Each row of a before or after table is a point. The points were changed in one or more steps. Then noise was added and the rows were shuffled. The steps act on how far a point lies along the listed directions, d1 being the first. Write out the steps. A step turns or swaps two directions, mirrors them in a line or flattens them onto one, adds a multiple of one to another, or multiplies one. Angles are multiples of 10 degrees, from the lower direction toward the higher: turns from -170 to 170, lines from 10 to 170 but not 90. Use the fewest steps. Two steps may share a direction if one is a turn and the other turns, adds or multiplies; they go together, in the order done. Otherwise the lowest direction goes first.
In the rows, 128 means zero.

Directions:
(1): [ 75 116 155]
(2): [144  69 134]
Before (12 x 3):
[[154 188 111]
 [143 144 113]
 [169  71 115]
 [ 94 193  96]
 [123 145 113]
 [171  77 115]
 [175  75 134]
 [129  82 134]
 [ 59 108 137]
 [108 139 138]
 [157 110 113]
 [124 177 145]]
After, 12 rows:
[[144 127 116]
 [163  94 112]
 [177  53 119]
 [179  55 118]
 [105 157 132]
 [124  88 138]
 [159 158 117]
 [181  52 133]
 [ 46 151 134]
 [123 183 144]
 [ 92 193  95]
 [131 144 110]]
Steps: add -0.7 times d1 to d2

Directions:
(1): [159  99  87 111  93  79]
(2): [160 171 167 116  74 134]
Before, 14 rows:
[[171 126 120 143 108  99]
 [ 81 126 153 142 188 165]
 [119  71  87  93 132  72]
 [168 179 157 109  38 101]
 [106  47  71 141 173  79]
 [182  87  79 107  69 107]
 [ 95 172 201 148 129 180]
 [105 108 129 131 113  94]
 [175 138 114 135 110 109]
 [142 180 183 113  75 166]
 [ 53 142 143 141 222 171]
 [ 88 114 147 167 166 143]
 [147 181 152 125  57 134]
 [ 67 116 109 144 207 178]]
After (14 x 6):
[[109  92 119 155 133 117]
 [103  97 116 115 152 113]
 [144 175 150 134  55 144]
 [151 141 139 155 123 120]
 [100 107 121 130 160 122]
 [103  96  71 126 176 139]
 [ 92 114 138 134 120 103]
 [ 87  66 101 154 193 112]
 [ 95 112  90 124 179 111]
 [163 152 129 141 114 135]
 [153 124 129 123 108 161]
 [125 145 156 132  97 132]
 [149 162 159  99  53 148]
 [153 193 183 113  50 128]]
Steps: multiply d1 by 0

Directions:
(1): [ 94 126 128 147  85  85 150 193]
(2): [169 118 151  60 147  84 143 147]
Before:
[[143 121 129  80 163 129 101 110]
 [121 125 129  96 126  92 160 164]
 [ 72 133  97 196 111 167 126 102]
 [164 142 163  94 138 115 119 130]
 [162 136 163  62 138  62 169 166]
 [130 118 124 142 125 141 121  93]
 [192 124 127  41 194 132 139  95]
 [192 119 163  17 174 100 157 146]
 [151 116 134 101 137 121 122 139]
 [ 58 130 112 203  86 139 112 145]
 [ 80 133 117 174  56 157 134 156]
 [169 117 153  68 132  54 174 192]
 [105 130 153 174 100 149 131 138]]
After, 13 rows:
[[167 144 162  99 143 127 112 117]
 [177 137 165  50 157  76 160 140]
 [ 83 129 123 159  51 137 141 175]
 [133 125 131  84 137  95 158 153]
 [122 119 123 149 119 140 123  97]
 [155 117 133 103 141 129 118 130]
 [191 117 156  51 153  68 164 165]
 [199 123 159  21 191 128 143 111]
 [ 58 126 119 193  80 114 122 167]
 [106 128 156 167  95 138 137 151]
 [186 128 120  61 198 159 128  71]
 [ 64 132  98 196  98 149 133 126]
 [140 123 124  91 167 143  97  99]]
Steps: turn d1 and d2 by 20 degrees

Directions:
(1): [118  97 142 113 169  80 169  98  73]
(2): [161 174 170 164 155 146 182 156 126]
(3): [102 173 133 154 103  71 141  82 168]
(4): [ 78 114 108 179  82 137 156 157  88]
(5): [ 84  94 117 118 162 148 174 137 192]
(6): [151 151  39 149 166 114 132 134 123]
Before (10 x 9):
[[144 141 155 159  52 140  61 149 154]
 [123 143 186 138 120 133 187 131  96]
 [134 169 146 166  81 174 129 191 150]
 [162 148 114 122 108  67 108 107  43]
 [103 120 122 117 143 147 156 132 120]
 [164 173 116 126  63  55  48  74 121]
 [ 84 123 130 150  88 109 154 123 117]
 [144 134  86 133 131  18  98  34  96]
 [181 192 133 132 129 120 106  98 132]
 [134 115 156 124 110 104 103 116 113]]
After (10 x 9):
[[185 201  93 154  71  86  52 101 128]
 [134 139  89 154 116 137 144 151 105]
 [ 76  78  92 108 118  79 117 101 104]
 [157 208 169 159  82  87 133 116 121]
 [156 152 131 109 124  95 105  74  98]
 [140 155 115 155 127 109 122 124 152]
 [107 108  63 141  98  73  75 104 153]
 [229 211 157 185  95 143  83 138 106]
 [114 128 133 117 137 161 155 141 119]
 [118 138 108 139 162 106 194 118 103]]
Steps: swap d1 and d2; turn d3 and d6 by 140 degrees; turn d3 and d5 by 60 degrees; multiply d4 by 0.7

Directions:
(1): [135 103 132  48 157 120  92  84 121  82 144]
(2): [ 65  91 145 165 190 152 142 101 156 115 111]
Before (9 x 11):
[[ 99 104 133 149 127 153 149 130 125 130 127]
 [104  72 128  66 181 119  98  79 134  76 149]
 [134 155 120 139 101 133 143 151 118 129 129]
 [154 147 114 116  86 117 122 146 119 143 133]
 [205 178 122  94  53  89 126 158  93 142 144]
 [188 138 133  91  92 116 120 122  93 146 131]
 [170 154 114 151  73 111 140 183 107 150 130]
 [124 134 149 107 147 118 119 111 134 124 142]
 [147 168 115 171  81 124 142 179 129 179 122]]
After (9 x 11):
[[142 163 118 140  91 131 145 159 116 136 130]
 [ 88  56 132  50 207 119  91  58 140  59 148]
 [252 203 109  69   9  70 118 179  74 150 155]
 [161 181 108 179  59 117 147 196 123 193 123]
 [174 160 107 106  65 109 122 156 112 149 138]
 [195 172 106 149  44 100 142 201  99 162 134]
 [216 152 126  73  67 106 111 130  83 149 138]
 [ 87 101 136 160 135 156 156 126 129 130 121]
 [122 130 149 103 154 118 115 104 135 121 143]]
Steps: multiply d1 by 1.3; multiply d2 by 1.6

Directions:
(1): [130  94 115 175  84  80 148  79  90 124 169  94]
(2): [ 96 113  84 175 130 153 163 116 195 175 103 115]
(3): [124 131 133  76 109  82  83  97 189 167 165 131]
(4): [128 157  67 158  94 125  98 194 125 131 174 156]
(5): [187 137  70 122 140  98 133 106 164  64  97 129]
(6): [134  80 135 139  67 170  59 120 135 110  88 126]
Before:
[[173 142 129 106 111 156 100 143 131 100 100 144]
 [154 190  72 141 105 109  74 209 113 100 203 178]
 [175 104 140 167 145 163 170 133  23  75  94 119]
 [171 112 159 112 109 121 107  96 105  98 121 117]
 [117 122 147 143 129  74 145 142  78 159 196 140]
 [129 129 181 140 134 189 136 155  64  95  90 129]
 [110 103  51 216  89 177 181 157 172 152  86 138]
 [129 138 132 150 158 149 165 134  73  99 125 123]
 [ 86 101 109 249 131 191 205 131  93 157 114 105]
 [144 192  55 121 127 115 120 234 160 108 166 176]
 [146 117 116 125 119 121 125 118 132 130 145 127]
 [155  79 141 110 115 111 109  89  86 111 129 136]
 [153 148 116 131 105 100  98 125  98  77 141 119]
 [ 87 124 135 154  83 124 127 127  89 157 179 128]]
After (14 x 12):
[[121 158 127  98 155  94 162 108 142 137 151 135]
 [141 100 150  55  94  87  79  71 210 126 125 121]
 [156 153  79 130  84 121  68 200  94 141 195 167]
 [142 155  82 130 109 116  94 150 129 110 163 144]
 [132 108 147 121 136 140 123 146  66 127 139 159]
 [123 139 161 104 105 122  73 119 109 113 134 120]
 [142 132 166 129 118 151 116 150  75 122 141 128]
 [134 131 167 114  97 147 103 135 104 145 148 135]
 [147 124 188  44 117  77  59  51 180 132 156 130]
 [108 173  36 178 129 114 141 159 208 184 183 149]
 [136 109 138 118 130 141 124 123 126 134 129 123]
 [175 132 126  98 161  72 141 116 137 103 128 143]
 [ 81 111  83 153  82 133 143 131 229 223 140 141]
 [132 181 114 131 112 112 115 188 100 136 194 152]]
Steps: multiply d1 by 0; turn d3 and d4 by -110 degrees; turn d5 and d6 by 100 degrees

Directions:
(1): [ 72 137 182 152 159 180 101 111 103 186 136  97  99 116]
(2): [111  53 140 117 163 126 134 156 187 104 184  91 133 105]
(3): [ 90  97 129  93 140 167 176  88  66  70 136 147 142 144]
Before (14 x 14):
[[164 197 102 164  76 107  84 104 112 155  73 157 109 126]
 [132 201 141 157 130 148 109 106  36 202  84 160 115 165]
 [125 117 138 124 132 156 117 150 153 130 152 102 127 109]
 [162 180 109 160  99 105  96 126 115 146  92 156 124 126]
 [ 90  65 149 124 157 156 149 119 163  98 189 106 141  96]
 [ 61  75 172 109 179 166 148 113 113  98 147 104 105 133]
 [103  93 159 120 144 170 156 129 105  93 155 119 144 112]
 [169 194 129 150 105 113 122 113  93 146  90 139 120 146]
 [ 54  86 159  92 149 193 151 103  74  97 137 108 118 110]
 [124 126 151 127 119 114 119 125 125 160 135 108 122 139]
 [ 41 106 208 129 189 203 105 129 103 162 174  78 105 137]
 [151 197 108 118  95 135 116  91  63 128  69 161 132 163]
 [111 195 147 154 113 159 113 108  82 189  90 128 101 134]
 [142 167 149 128 112 123 130 116  78 124  83 176 125 142]]
After, 14 rows:
[[100  77 179 147 184 119  91 178 219 158 167  63  92 101]
 [118  98 143 116 142 166 128 143 149 115 161  98 128 111]
 [ 87 142 155 137 135 165 134 110  97 158 124 112 111 125]
 [136 169 109 135 105 135 136  93  54 106  92 173 133 140]
 [151 181 148 137 105 112 121 129  95 143  79 171 121 138]
 [108 101 151 116 134 129 136 116 120 137 149 107 131 137]
 [125 165 147 149 151 149 114 117  63 185 115 142 119 154]
 [111 101 163 147 145 126  71 185 211 184 156  58  94  73]
 [ 47  37 223 139 225 178  84 191 214 171 238  25 103  99]
 [167 222 109 132  84 120  95 100  71 150  58 157 124 160]
 [132 178 103 135  82 140 125  66  47 107  74 179 123 140]
 [115  67 150 149 157 130 116 151 211 128 195  88 131  84]
 [139 113 157 159 139 128 110 169 182 152 158  90 131  92]
 [150 185 131 138 106 130 143  97  63 122  89 146 128 159]]
Steps: add 1 times d1 to d2; multiply d3 by -1
